Rows are points. A path goes straight from each point to the next, and from the last back to the first. The post is the endless flat space through its rows: a point in 2 columns, a line in 3, a plane in 4, and so on, so that a path can go around it. Count how often the path circles the post. Going back the other way cancels.
(in the rows, 128 means zero)

Post (2 x 3)
[[158 156 129]
 [ 79 119 111]]
Path (26 x 3)
[[123 161 143]
 [108 127 149]
 [143 100 136]
 [154 116 106]
 [190 133 118]
 [123 111 143]
 [102 148 153]
 [  7 122 102]
 [110 157  92]
 [100 157 103]
 [131 170 140]
 [114 134 137]
 [ 47 105 144]
 [ 99 185 141]
 [108 169  88]
 [ 54 136  66]
 [135 179 138]
 [ 45 111 133]
 [148 135 152]
 [195 129 121]
 [ 99 105  67]
 [149 162 113]
 [113 128  75]
 [167 119 121]
 [160 137 152]
 [ 55 130 141]]
Times around: 0

Post (8 x 9)
[[158 157 131  52 122 125  92  77  64]
 [122 122 174  95 160 156 164 166 153]
 [112 127  93 145 177 116 137 106 173]
 [100 191 158 100 109 140 141 134 136]
 [158 182 155 101 181 119 118  21 100]
 [141 123 110 164  68 129 167 130 180]
 [117 148 166 122 100 148 107  91 137]
 [122 127 118 180 162 116 143 124 132]]
Path (27 x 9)
[[ 52 195 155 125  91 115 128 132 162]
 [156 159 105  39 132 113 171  58 127]
 [116 188  89  74 103 143 160 107 174]
 [141 141 148 187  59 166 184 177 196]
 [103 195 202 100  85 127 127 101 197]
 [144 179 127  72 162 102 166  80 132]
 [168 144 142 104 138  94  88  57  76]
 [149 136 115  13 215 129  59  77 126]
 [210  73 106 141 137 136 156  92 114]
 [149 140 141 155  34 169 171 206 197]
 [123 185 115 118 107  98  76  96  91]
 [115 196 122 128  69 107 139  86 131]
 [169  68 155 159  55 137 156 120 130]
 [101 228 114 130  91  79 129 135 110]
 [113 128 159 117  95 149 147 175 176]
 [111 165 168 112  95  96 125 115 122]
 [156 103 163 128  25 156 122  69 124]
 [134 143 111 109 170 142 131 138  92]
 [160 131 100 142 104 137 159 107 104]
 [ 72 126 106 123  51 155 132 129 133]
 [167 152 128 109  93 135 114  96  61]
 [229  76 127 156 145 118 138 107 125]
 [128 145 165 135 112 109 157 174 172]
 [ 78 146 168 143  91 142 114  93 150]
 [136  84 107 125 194 140 131 106 115]
 [176  73 124 132 133 156 139 127  98]
 [111 149 187 121 202 151 176  88 119]]
Times around: 2

Post (13 x 14)
[[139 133 169 103 138  98 123 140 105 169 166 181 113 162]
 [153 106 130 131 111 118 115 127 118 122  76 108 126 124]
 [150 133 150 140 132 173 142 175 165 166  92 151  68 114]
 [134  73 138 131 145 104 142  97 133  61 183 163 152 185]
 [115 111 105 112 124 179 114 143 132 164 117 145 118 133]
 [158 130 127  96 152 113 171 144 116  94 160  74  70 119]
 [161 108 127 156 176 118 127  90 114 181 171 199 116 158]
 [178 131 108 145 134 134 155 170 136 198 162 174 122 177]
 [154 142 151 100 136 104 134 128  60 109 113 168 154  31]
 [ 99 141 111 148 120 113 153 122 119  99  87 105 115  96]
 [114  91 185 152 169  54 104  86 132  47 214 111 171 101]
 [141 134 166 141 140 159 128 121  75 158 114 149 154 138]
 [151 187 104  90 100 147  97  98 145  59  63 137 145 124]]
Path (29 x 14)
[[211 137 108  67 131 155 189 181 135 139 205 158 104 174]
 [156 168 172  81 143 122 104 117  54 138 223 144 107 121]
 [140 122 104  98 137  85  59 113  73 115 105  92 128 143]
 [185 142 145 121 196  74 139 129  99 122 229  85 127 149]
 [189 167 129 110 147 121 158 168 143 169 157 141 156 104]
 [172 127 138 104 175 142 159 141 128 128 147 156 101 188]
 [195 116 110 148  95 140 104 180 155 117  18 139  79 146]
 [111 105 101 192  87 168 120 131 146 101  80 160 134 165]
 [184  88  89 119  91 190  87  95 141  79  45 123 116 228]
 [103 116 114 152 135  24 138 132 105 154 123 205  69  79]
 [ 26 187 164 156 128 155 160  98  36 152 136  79 107 102]
 [ 87  75 181 143 170  88 162  66  70  83 141  93 107  45]
 [145 184 109 128 122 114 160 103 131 153  74 204 144 129]
 [154 102 156 152 167  36 154 104 110  94 126 152 140  87]
 [137 161 121  30  99 148 167 117 148 109 154 198  92 163]
 [137 111 102 160 137 107 121  84 166 171 160 134  61 136]
 [138 170  67  87  88 144 182 150 123 116 119 147 141 158]
 [149 170 102  63 104 105 103  80 103 139  81 186 164 161]
 [178  72 129 230 142 118 115  75 133 126  97 123 167  80]
 [160 173 149 132 133 171 100 110 104 146 193 182 130 207]
 [139 232 122 166  99  34  59 137 129  93 137 135 203 131]
 [ 91 101 163 140 105 157  75  90 151 104 166 128 127 125]
 [174 116  86 104 112 131 120 130 233  90 179 190 129 162]
 [101 139 122  96 118 117 138 120 159 122  74  85 115 173]
 [114 121 123 127 135 186  82 157 153 147 106 170 178 158]
 [128 177  75 157 139 150  86  95 149 134 105 159 143 104]
 [183 150 197  87 144 113  52  75 118  62 172 225 164 140]
 [122 160 194 125  96  37 132 124  96  99 129 154 126 103]
 [152  90 145 103  82 133 151 145 160 133 140 207 154 124]]
Times around: 1

Post (17 x 18)
[[ 73 100 116  89 116  99 141 117 161 222 144 129 137 156 154 159 112 112]
 [126 128  92 129 128  94 139 204 119 136  88 115 123 138 123 145 152 135]
 [175  88 173 154 121 249 161 125 132 132 149 116 171 117 128 111 162 141]
 [155 120  71 103 134 100 116 146  88 117 120 188 157 119 124 141 134 149]
 [130  93 107 116 188 183 146 165 117 125 108  94 121 145 164 123 112 125]
 [109 160  86  45 143 100  92 129 112 162  88 151 193 127 129 136 108 169]
 [125 146 107 149 115 167 138 130  98 113 150 146 183 136 118 114 132 170]
 [111  57 133 104 149  93 135 146  68 118 145 107 148 112 126 126  52 126]
 [126 128 140  99 177  93 159 189 134 120 128 115 124 139 107  85 113  82]
 [129 159 117  97 139 122 117 117  88 123 156 127 164 113 181 145 137 163]
 [ 86 146 134 127 113 119 114 156 111 136 105 135 116 131 182  82 171 104]
 [ 90 111 164  95 100 146 166 119 132 139 128 139 105 169 133 160  99 129]
 [132 136 140 157 142 131 138 127  82 117 108 145 154 183 142 114 143 161]
 [100 100 150 117 132 113 110 169 156 149 166 156 144 143 156 121 103  88]
 [ 79 105 137  96 201 116 142 155 147 113 117 100 107 166  72 128 124 109]
 [110 159 139 153 180  84 114 180 139 163  88 128 143  90  80 112 124  76]
 [148 104 118 163  82 143 112 122 170 158 104 103 129 149 155 114 117  93]]
Path (28 x 18)
[[146 126 152  51 130 150 171 162 178 154 170 140 128 114 151  92 141 100]
 [125 105 132 166 113 126 165 135 119 139  62 102 103 122 107 151 109 116]
 [126 127 110 151 149 164 163 201 128 114  67 125 168 184  82 104  93 120]
 [171  90  99 128 103 112  68 109  97 128 152 131 138 108 199 153 131  96]
 [114 135 117 108 134 124 123 177  76 160 142 165 158 133 173 122 138 146]
 [136 122 120 135 184 164 127 150 138 167  90 116 128 143 140  84 111 143]
 [103 129 179 114 147 113 164 181  88  67 141 142 136 135 100 157  94 183]
 [121 119 123  67 104 118 194 134 192 158  77 104 112 184  98 143 121  91]
 [103 207 186 136 178 141 112 148 109 132 121 200 170  97 121 141 167  93]
 [108 155 129 173 204 118 131 210  72  86 112 141  98 180  88  78 211 117]
 [139 113 122 106 189 151 113 180 140 117 162 110 142 134 160 111 134 137]
 [ 77 151 115 171 158  93 112 189 176 177 117 104 128 118 140 145 151 138]
 [115 139 102 115 109 123  96 184 153  86 107 197 167 125 152  99 152 112]
 [ 75 154 161 152 111 172 156 184 131 136 139 142 143 126 144 131 128  96]
 [ 76  18 108 106 123 154  99 165 138 111  88 100 100 186 124 117 108  86]
 [138 144 118  95 148 126 106 196 128 166 147 166 138  95 179 129 198 113]
 [131 110 128 164 231  85 127 241 143 117 118 160  97 135  50  70  98  82]
 [115  95  85 136 126 136 142  81 127 134 197 186 178 172 111 180 104 205]
 [ 79 108 206 129 154 139 131 171 191 125 135  77 127 136 173  98 133  62]
 [123  79 101 146 118 157 154 148  56 113 123 143 164 122 156 167 175 152]
 [ 96 100 147 106 131 133 134 102  75 134 144 131 103 122 156 133 139  97]
 [124  95  94  91 191 175  45 145 155  89 201 126 128 130 141 130  93 133]
 [170 117  92 139  75 126 121 101 127 128 135 142 118 120 159  89 173 128]
 [ 87  79 100  70 160  87 133 100  88 183 109 198 137 173 174 148 137 158]
 [117 133 121 182  73 133 106 141 126 145 114 111 152 107 202 114 130 111]
 [106 122 123 102  74 186 140  92 174  91 142 122 128 122  31 186 105 133]
 [159 137 149  92  82 133 136 138 103 194 128  99 168 102 171 120 118 120]
 [131 159  98 132 160  93 121 186 116 150  86 104 141 162 119 116  78 139]]
Times around: 5

Post (17 x 18)
[[ 88  95 166 136 126 137 107 143 170 167  99  96 147 154  99 155  80 114]
 [126  94  81 139 102 132  97 126  99 128 114 110 161 122 129 124 137 149]
 [109  95 102 109 134 154 119 144 166 110 124 146 104 172 156 174 124 119]
 [110 128 112 125 128 157 166  99 123  92 135 137 159 137 148 116 140 149]
 [131 117 106 101 118 155 117 130  90 133 111 107 118 115 128 126 124 149]
 [ 79 116 142 172 149 126 124 152 191 138 123 134  98 135 122 188 121 146]
 [140 174 116 124  99 123 139  83 124 132 119 108 157 152 132  83 150 100]
 [117 137 141 124  94 154 129 113 157  84 124 115 137 123 105 103 164  78]
 [ 87  95 141 143 165 124 142 125 156 138 125  75 122 149 115 145 111 172]
 [177 128 136 136 131 172 147 163 139 122 106  93 172 128  84  86 128 106]
 [151 112 137 107 117  83 111 109 149 149 134 155 112  81 122 126 120 125]
 [101 105 110 137 138  90 165 118  84 110 139  99 112 122 119 112 150 144]
 [111 141  59  77 148 152 113 139 119 132 150 139 107 102 163 122  74 110]
 [177 100 159 149 168 156 151 111 109  94 110 107 122 107  80 135  87 129]
 [148 120  90 127  95 139 149  96 136 147 125 146 129 120  90  82 179 123]
 [135  87 159 148 132 152 114 118 146 159 117  89 134 112 136 159  94 115]
 [131 130 133 156 104 119 169 113 157 137 155  88 146 151 117 110 114 153]]
Path (23 x 18)
[[ 81 136 113  82 154 123 135 116  92 164 114 143  88 107 107 110 129  93]
 [  7 112 129 172 117 146 100 113 129  88 111 104 154 159 183 180 133  94]
 [118 109 148  94 114 166 131 150 145 110 104 121 112 142 178 154 119 105]
 [106  45 133 142 149 168 169 133 126 118 149  82 138  71 134 179  88 131]
 [ 85 100 131 116 158 147 113 162 154 135  95 153 154 140  83 132 137 114]
 [142 111 157 146  74  90 123  68 147 127 143 104 120 164 148 128 152 117]
 [141  75 115  96 100 171 127 113 138 143 109 115 126  85 160 103 144 131]
 [153 156  88 148 143 142 144 145 174 143 120 115 171 113 119 116 124 145]
 [ 94 114  63 149 127  86 117 103  73 167 139 151 170 119 128 138 139 130]
 [ 83 103  93 125 159 175 106 119 115 131  97 124 105 176  99 137 133 122]
 [137 135 130 103  96 190  77 159 179 145 101 127 131 142 190 145 109  94]
 [174 111 130  90 124 154 172 110 167 150 134 108  88 118 110 125 125 147]
 [151 121 108 178 168 118 177 155 126 126 144 146 156 115 106 164  90 153]
 [ 94 156  97 118 108 143 110 153 150 103 163  78 120 146 165  95 173 113]
 [144 120 123 107 147 106 128 122 116 138 106 115  73 142 109 120 115 157]
 [111 131  93 116 155 136 151 156 134 162  87 126 143 150 105 128  74 114]
 [119  84 125 122 113 124 141  89  96 133 119  91 124 171 119 178 109 169]
 [122  79 143 116 126 126 113 146 139 136 101 115 127 134  87 179 131 127]
 [130  85  43 101 106 146 157  95 132  93 139 204 142 136 164 143 173 157]
 [ 86 159 159 191 153 157 113 117 163 156 109 103  92  86  99 129  78 115]
 [120 150  95 113 149 143  59 155 125 154 108 118 103 109  46  81  98 102]
 [130  98  99 163 112 136 145 158 109 136 151  41 165 172 102 116 140 124]
 [132 110  97  91 130 131 131  94 127 150 119 131 122 159 125 162 100 149]]
Times around: 3

Post (17 x 18)
[[154 136 130 123 158 129 116 102 113 113 145 189 125 106 120 182 147 205]
 [111 112 124 116 110 100 146  70 136 129 125 187 124 170 160 176 133 117]
 [ 95 159 127 122 152 172 141 158 121 122 170 116 154 154 105 181  83 122]
 [135 107  86  89 149 100 184 132 138 132 146  95 135  87 138 152  21 110]
 [160 171 126 109 174 152 105 124 108 148 119 114 136 101 119 179 110 100]
 [141 125 122 163 130 157 104 191  95  80 195 125  65 126  69 188 142 112]
 [121  84 136 146 166  79 176  74  65  92 102 110 121 111 148 172  87 120]
 [148  66 128 122 110 110  89 163 148 157 128 152 152 133 150 149 113 144]
 [139 136 118 182 154 145 131 109 104 127  90 168 108 112  83 185 180 159]
 [203 119  92 126 153 161  83 146 132 178 141 169 104 136 140 147 184 170]
 [180 144 110 145  86 108 119 147 115 130 139 135 103 135 124 114 132 131]
 [141 146 169 133 157 137 120 127 124 140 104 184 113  99 153 118 127 150]
 [ 83 161 101 150 119 168 136 101 163 123 182 118 181 142 104 150 128  96]
 [112 155 125  98 165 126  88 135  88 153 125 110  99 102 158 174 163 130]
 [131 138 146 154 132 117 123 125 139 111 171 104  98 147 112 179 192 134]
 [105 130 131 101 173 120 115 126 109 151 100 156  98 155  93 114  64  91]
 [118 112 165 108  97 153 134 121 130 129  83 156 114 150 121  83 155 125]]
Path (24 x 18)
[[138 177 155  95 158 143 176 113  78  85 101 130 159  85  81 168  94 111]
 [ 66 167 125 144 134 142  63 190 108 249 135 150 110 182 137 184 156 126]
 [107 152 146 176 146 130  81 142 118 155 118 115 174 102 148 128  65  96]
 [ 88 171  92 185 135  97 115  49 137 165 100 189 153 147 136 133 120 107]
 [206  99 117 133 139 134 132  98 153 112 111 180 162 111 135 166 100 153]
 [232  91 118 168 198 190 131 126 148  98 173 187 130 132  97 180 183 143]
 [130 132 139 116 163 120 203 152 117 120 180 107  90 152 125 212 111 141]
 [ 95 122 149 119 105 137 119  82 130 189  51 193 185 138 178 149 136 145]
 [143 119 142 198 127 137 104 187 163 124 100 209  68  95 103 187 117 122]
 [147 140 136 103 194  74  86 138 132 134 130 141  81 114 154 119  73  86]
 [145 170 119 156 141 126  97 120  50 129 125 108 185 138  90 131 129 101]
 [ 51 168  96  88 127 179 127 109 104 178 182 143 112 132 147 123 160 133]
 [ 82 144 116 105 130  68 103  96 109 174 110 129 100 145 133 180  63 112]
 [153 124 109 175  98 154 107 128 159 125 134 144 153 168  91 123 109 132]
 [153 155  94 115 180 119 123  84 115 144 129 144 133 153 159 170 171 132]
 [139 121 116 112  92 109  80 103 119 123 124 194 118 104  90 144 169 151]
 [104  83 185 149 127 155 117 127 146 136 129 155 127 133 144 137 181 133]
 [147 137 112 121 111 150 172 139 146 147 169 100 126 159 182 159 131 142]
 [164  76 107 144 211  96  85 123 128 165 117 143 113 156 156 207 133 118]
 [126  87 142 228 170  99 135 138  52 135  47 148 135 118 127 184 143 149]
 [206 120 177 138 190 122 113 153 108 121 188 113 115  99 157 171  87 105]
 [149 121 162 179 104 139  90 114 154  93 160 197 127  85  80 108 108 166]
 [176 142  34 113 113 148 109  99 151 149 126 193  52 118 101 155 180 136]
 [153 115 121 166 114 101 157 140 117  70 121 121 149 154  96 142 120 109]]
Times around: 5

Post (17 x 18)
[[128 182  98 161  67  71 145 148 143 141 161 175 184 107 153 134 111  49]
 [110 103  95 113 113  78 151 109 124  93 128 171 129 138 127 149 124 161]
 [118 125 121 166  97 160 131  44 152 127  91 130 129 136 124 130  74  77]
 [100 125 152 169 178 116 133  90 152 135 197 167 122 104 133  84 107 109]
 [103 186 123 123 154 125 133 121 136 118 166 142 151 160 132 113 158 154]
 [163 129 145  69 168 165 130 125  89 113  86 147  68 171 116 133 179 166]
 [114 119 111  98 192  90 131  87  81 156 116  83  75 171  93  59 157 116]
 [143 129 139  83  81 125 126  94  87  78 113  82 133 114  83 152 119 133]
 [ 97 132 128 142 151  77  14 121 154 138 133  51 160  59 127 107  81 172]
 [ 96  89 154  85 117 120  98 182 155 126 119 125 167 159 122 162 130 151]
 [140 114 105  58 177 146 105 161 133 164 136  57 145 131 149  91 182 153]
 [ 72 108 165 145 150 155 126  78 159 129  97 119  97 103 109  57 188 126]
 [147 116 118 167 102 100 161 139  69 113 192 168 129 174 151 127 122 136]
 [164 182 131 101 109  81 141  85 134  89 154 121 109 143 127  78 125 130]
 [161 117 112 130 165 110 122 202 115 105 118  78 114  89  85  71 155 192]
 [174 105 141 140 130  55 145 122 131 136 115  99 166 125 134 146 126 118]
 [111 126 154 156 106 119 163  92 115 196 185 132 157 107 173 136  44 157]]
Path (28 x 18)
[[ 74  48 144  18 112 128  87  63 106 136 206  64  86 125 104  96 110 207]
 [ 94 128 105 206 121 167 106 116 146 140  95 115 123  69 110 149 108  88]
 [164 147 106  79 109  65 175 102 115 182 141 106 140 143 218 105 135  46]
 [139 132 146  74 142  67 122 169  94 115 148  86 161 147 103 106 166 144]
 [ 98  93 147  93  80  49  66 135 100 112 205 180 199 152 129 167  83 142]
 [ 58  94  89  91  92  12 138  91 153 121 112 162 147 155 108 165  84 202]
 [136 111 235 213  62 157  83  36 123  77 159  85  97  92 146  93 117 116]
 [112 169 122  99 133  85 189 104 129 213 200  80 157 129 173  96  60 102]
 [183 175 149 136 203 199 115  67 125 141  86  89 109 104 127  44 151  67]
 [196 146  80 115 115  99 105  25  95 120  76 142 125 110 144 163  96 145]
 [157  89  40 159 134  70 154  96 158 138  67 117 139  62 165  74 142 145]
 [116 183 168  85 114 167  84 116 142  87  83 109 136 120  62 157  89  35]
 [ 90 120 115 112 151 139 118  98 165 108 106  98  81  65 119  82 129 198]
 [150  83 113 136  79  87  68  65 120 118 160 123  92 150 158 127 121 110]
 [142 121 102 132  70  91 101 115 113  90 101 124 123 104  90 131 110 188]
 [115 147 175  78 162  36  98  99 123  83  24 149  17 168  28 130 149 157]
 [182  54 156 188 125  97 106  89 126  84  98  91 116  83 133 143 103 110]
 [116 129 150  71 190  99 155  57 119 102 105  79 117 101 109  83 114 176]
 [131  94 130 114 166  98  78  99 127 177 131 113 126 106 173  95  82 155]
 [100 116 158 124  91  90 178  46 140  71 159 106 171  85 164  90 144 158]
 [103 141 154 139 138 141 134  97 152 107 137 136  61 128 112  42 109 110]
 [127  90 125 183 154 118 143  97 186 113 142  94 112  84 137  88 148 106]
 [176 161 123  98 116  42 141 132 103 113 126  98 117 167 142 104 123 120]
 [150  85 176 111 111  83 151  35  89 122 100  76 116 148 140  86  99 127]
 [139 189  14 160 148 106 112 125 117 153  81 150 169 137 132 121 167  53]
 [ 91 235 120 136 145 155  80 171  76 188 178 146 145  65 125 120 193 178]
 [138 117 143 136 124 117 103 176 113 115 144  85 155 128 117 166 132 101]
 [ 71 165 180 146 139 152 131 109 115 173 144 123 100 135 128 137 127 140]]
Times around: 2
